Each row of a before or after table is a point. One or more steps were done to the points. Then noise was added and the rows were shuffled. The steps act on columns, c1 being the first. Name the steps. A step turns or swaps two columns, mirrors them in a line or flattens them onto one, adds a multiple of one to another, or multiplies or shifts one. Angles are multiples of 10 degrees, from the lower column toward the higher: turns from -170 to 170, lines from 10 to 170 but not 90. Use the fewest steps. Two steps may share a column if one is a turn and the other turns, adds or multiplies; they go together, in the order done. Otherwise the lowest column goes first.

Before:
[[-2.5 -2.2]
 [ 2.5  2.3]
 [ 7.3 -6.4]
 [ 0.4 -4.3]
 [-5.2 -2.8]
 [-2.9 -1.3]
 [-1.0  2.2]
 [-6.4  4.8]
 [ 3.6 -2.1]
 [ 4.0  6.1]]
After (10 x 2):
[[ -2.1  -1.9]
 [  5.2  -4.5]
 [ -3.3   2.6]
 [  5.9  -2.4]
 [ -0.6  -2.2]
 [ 14.1  -6.1]
 [ -1.7  -1.1]
 [ -2.2   6.0]
 [-10.8   4.6]
 [  0.0   2.2]]
Steps: add -1 times c2 to c1

Before, 13 rows:
[[ -1.4   4.1  -1.3   0.7]
 [ -6.2   3.4   1.1  -2.9]
 [ -1.5   3.9   0.5  -4.3]
 [  3.4   2.8   2.2   5.9]
 [  3.3  -2.7 -11.9  -0.5]
 [  2.6   2.8   6.4  -4.4]
 [  2.5   1.9   2.1   4.7]
 [  1.4  -2.9   7.0  13.5]
 [  3.5   3.8   2.8  -3.9]
 [ -6.8   3.0   4.3   3.1]
 [  0.2   3.7   0.3  -3.4]
 [ -0.2  -2.0   5.8  -1.5]
 [  0.9   2.8   5.9  -1.5]]
After (13 x 4):
[[  1.5  -1.2  -2.9  -4.6]
 [  5.6  -2.7  -3.3   4.1]
 [  1.3  -1.6  -3.5  -6.6]
 [  5.1  -2.1   5.7  -4.3]
 [  2.0  -4.1   5.7   2.3]
 [  5.9  -3.1  -2.1   0.9]
 [  1.1  -4.7   1.1   3.3]
 [  2.1  -4.6  -4.5   2.8]
 [  6.1   4.7  -2.5 -13.0]
 [-12.1   2.2  -1.2   1.1]
 [  5.5   2.1  -1.3   1.9]
 [ -1.8  -3.3   1.7  -1.4]
 [ -0.3  -3.9   0.0   2.2]]
Steps: turn c1 and c3 by -100 degrees; turn c2 and c4 by -170 degrees

Before:
[[-9.6  5.0  3.5  3.6  2.0 -4.9  2.8 -5.4]
 [-9.5 -5.4  2.8  1.4  3.7 -6.8 -1.7 -2.9]
 [ 0.9  4.9 -7.1 -1.3  5.9  5.0 -0.5 -5.7]
 [-6.6 -4.9  0.4 -4.3  0.0  1.8  5.1  3.4]
 [ 2.7 -1.1  1.6 -1.3 -3.4 -1.4  1.3  4.3]
 [-5.8 -2.8 -6.1  5.0 -3.2 -3.3 -1.3 -3.1]
 [ 3.5 -5.6 -5.7  7.5 -0.7 -0.3  3.7  5.8]
 [-4.5 -2.4 -0.2 -4.3 -1.4  2.6  1.7 -7.0]
 [ 1.1  3.3 -3.2  5.9  1.2 -6.8  9.8 -7.7]
 [ 0.4 -1.4 -4.2 -0.1  0.1  5.7  1.2 -7.8]
 [ 3.4  0.8 -5.9  0.3 -2.8 -3.3  3.4  5.0]]
After, 11 rows:
[[ -0.9  -1.3   8.5 -12.0   0.0   1.1   6.0   1.9]
 [  0.6  -3.1  -4.3   5.2  -2.2   1.0  -1.4  -1.7]
 [  2.8  -1.7   0.0   7.7  -1.9   3.3  -3.3  -7.8]
 [-10.2   3.8   0.3  -3.0   2.8  -1.8  -6.9   3.8]
 [ -4.8   1.8   5.4 -14.8  -0.7   1.8   2.6   4.0]
 [  3.2   1.3   7.8  -5.8   0.9   9.8  -6.8   2.5]
 [  4.4   2.4   9.0  -9.8   3.8  -0.7   5.1  -1.8]
 [ -8.1   2.0  -2.8   0.7   0.1   5.2   1.7  -2.1]
 [ -5.8   2.8   6.5   0.5  -2.1  -1.2  -3.1  -2.7]
 [ -2.5  10.6   2.0  -4.4   1.5   2.9  -5.0   6.2]
 [ -2.0  -6.3  -0.8  16.4  -0.3   3.5  -0.2  -8.0]]
Steps: turn c1 and c2 by -50 degrees; add 1.5 times c8 to c4; turn c3 and c8 by 130 degrees; multiply c5 by 0.7; swap c6 and c7

Before, 9 rows:
[[  1.6   7.7  -0.1   3.8  -1.4   8.0  10.2  -0.3   1.1   3.6   1.5]
 [ -4.8  12.0  -6.5   0.8   4.4  -8.8  -5.1   2.5   0.0   0.8   2.8]
 [  0.3  12.6  -2.9  -0.3   0.1 -10.9  -0.2  -0.1   4.6  -5.2  -1.3]
 [ -1.4   6.3  -5.4   0.8   3.9  -4.8  -2.7  -3.4   5.0  -0.5  -0.8]
 [  6.2   2.7  -3.6  -2.4  -0.6   1.3   9.5   6.6   7.0  -9.9   1.2]
 [ -0.3   5.0  -1.2   2.7   4.8  -2.6   5.6   4.3   4.3 -10.5  -2.7]
 [  2.2   4.7   1.8  -2.4   0.7   6.7   9.3   2.2  -0.8   6.2  -3.5]
 [ -1.2   3.7   0.4  -3.2   4.7   3.7  14.5  -1.8   0.5   0.1   3.6]
 [  2.6   4.1  -6.3   1.4   3.4  -5.5   6.0  -0.3  -1.9  -6.2  -0.5]]
After, 9 rows:
[[  0.5  -1.0   3.7   4.0  -2.0  -6.7   8.9   5.0  -2.5   6.4  -3.4]
 [ -0.8   2.8   6.4  -4.1  -2.7   5.9   5.9  -0.6  -3.1  -5.8  -0.4]
 [  3.1   4.7   4.2   0.5  -4.1   3.5   5.7   8.4   2.4 -10.3  -2.9]
 [  3.4   3.3   7.6  -2.3  -2.4   5.7  -3.0  -6.5   3.5  -0.4  -0.5]
 [  4.3   4.2  11.7   3.3   1.5  10.8   0.1  -0.3   2.0  -5.2  -1.7]
 [  1.5   6.6   5.8   2.9   0.0  -8.1  10.4  -0.3  -1.3   4.0   1.4]
 [ -1.8   5.3  12.7  -0.2  -2.3   9.6  -4.6   4.7   3.9   1.4   3.1]
 [  9.3  -1.6   4.6  -2.0   0.8  -0.5   9.6  13.0  -2.2 -10.3   1.3]
 [  0.2  -1.4   3.4   2.8  -5.4  -3.1  14.4  -4.3   1.1   0.1   3.5]]
Steps: turn c1 and c9 by -60 degrees; turn c2 and c4 by -70 degrees; turn c3 and c4 by 120 degrees; turn c5 and c6 by 170 degrees; multiply c8 by 2

Before (10 x 14):
[[ -1.1  -1.2  -3.8  -3.6  -8.7   2.3  -0.7   4.4   0.1   5.2   7.1   0.6
    2.0  -4.0]
 [  6.3   8.8   0.9  -3.2   1.5   0.6  10.2  -2.3   7.8   2.1   1.0  -0.9
    4.8  -1.6]
 [ -3.4   4.4   1.2   4.8  -1.5  10.7   5.0  -4.0  -1.6   2.7  -0.8  -4.7
   -0.9   4.6]
 [ -2.4   2.1   1.4  -3.6   0.8  -0.1  -0.5   1.2  -4.2  -3.0   4.9   2.1
    6.4   8.7]
 [  5.0  -4.6  -0.2   4.5   1.4  -5.0   0.1  -2.8  -1.1   5.8  -7.5 -10.7
    9.1   0.0]
 [ -2.6   2.7  -2.2  -6.3   5.4   0.6   5.9  -2.7  -1.9   5.1  -0.8   3.2
    0.2  10.2]
 [ 13.4   1.3   1.9   4.0   4.6   1.0  -3.2   5.1   2.8   0.7  -2.4   2.4
   -0.2   1.5]
 [ -1.9   1.3  -2.0   0.3  -4.5  -0.9   4.4   6.1   1.5  -5.4   0.2   2.4
    1.7  -1.3]
 [ -2.9   0.0   2.6  -0.8  -0.5   4.1   4.8   6.3   2.8   8.2   7.3   5.2
   -1.6  -1.5]
 [ -4.6   3.6  -6.7  -1.2   1.4   0.7   2.3  -2.1   1.7  -1.3  -1.1  -2.5
    5.3  -3.0]]
After, 10 rows:
[[  6.7   8.4   1.0   3.5   1.8   2.4  10.7  -4.1   8.4  -0.7   0.3  -0.9
    3.7  -2.2]
 [ -7.7   3.3  -6.3   3.8   0.7   2.8   2.4  -2.9   1.4   0.2  -1.7  -2.6
    4.0   0.4]
 [ -2.5   2.1   0.6  -9.7   1.7   2.7  -0.8  -0.7  -3.7  -0.9   5.6   2.1
    5.8  -6.8]
 [  4.7  -4.8   0.1  -1.9   0.3  -1.1   0.1  -6.5  -2.0  -0.5  -7.4 -10.6
    8.6   4.7]
 [ -2.3   1.4  -1.8   1.3  -3.1  -0.3   5.1   4.5   1.2   0.5   0.0   2.2
    3.2   1.3]
 [ -2.5   3.9   0.6  -7.2  -1.6  10.3   5.2  -1.7  -0.8   0.6  -1.1  -4.7
   -6.0   2.5]
 [ 14.0   0.9   1.3  -2.7   4.7   0.6  -3.0   4.8   2.9  -0.2  -2.5   2.8
    1.0   3.6]
 [ -3.7   3.2  -2.6 -11.2   4.1   0.5   6.2  -2.5  -1.9  -0.9  -1.4   2.9
   -1.1 -10.6]
 [ -1.2   0.0   2.6   2.4  -2.2   4.4   4.4   7.1   2.1   0.5   7.1   5.5
   -1.2   0.5]
 [ -3.0  -1.7  -2.9   5.8  -9.3   2.4  -0.7   3.9   0.0   1.2   6.6   1.0
    3.2  -1.6]]
Steps: add 0.5 times c3 to c1; multiply c14 by 1.3; turn c4 and c14 by 110 degrees; flatten c5 and c10 onto the line at 170 degrees; turn c6 and c13 by -20 degrees; turn c8 and c13 by 20 degrees
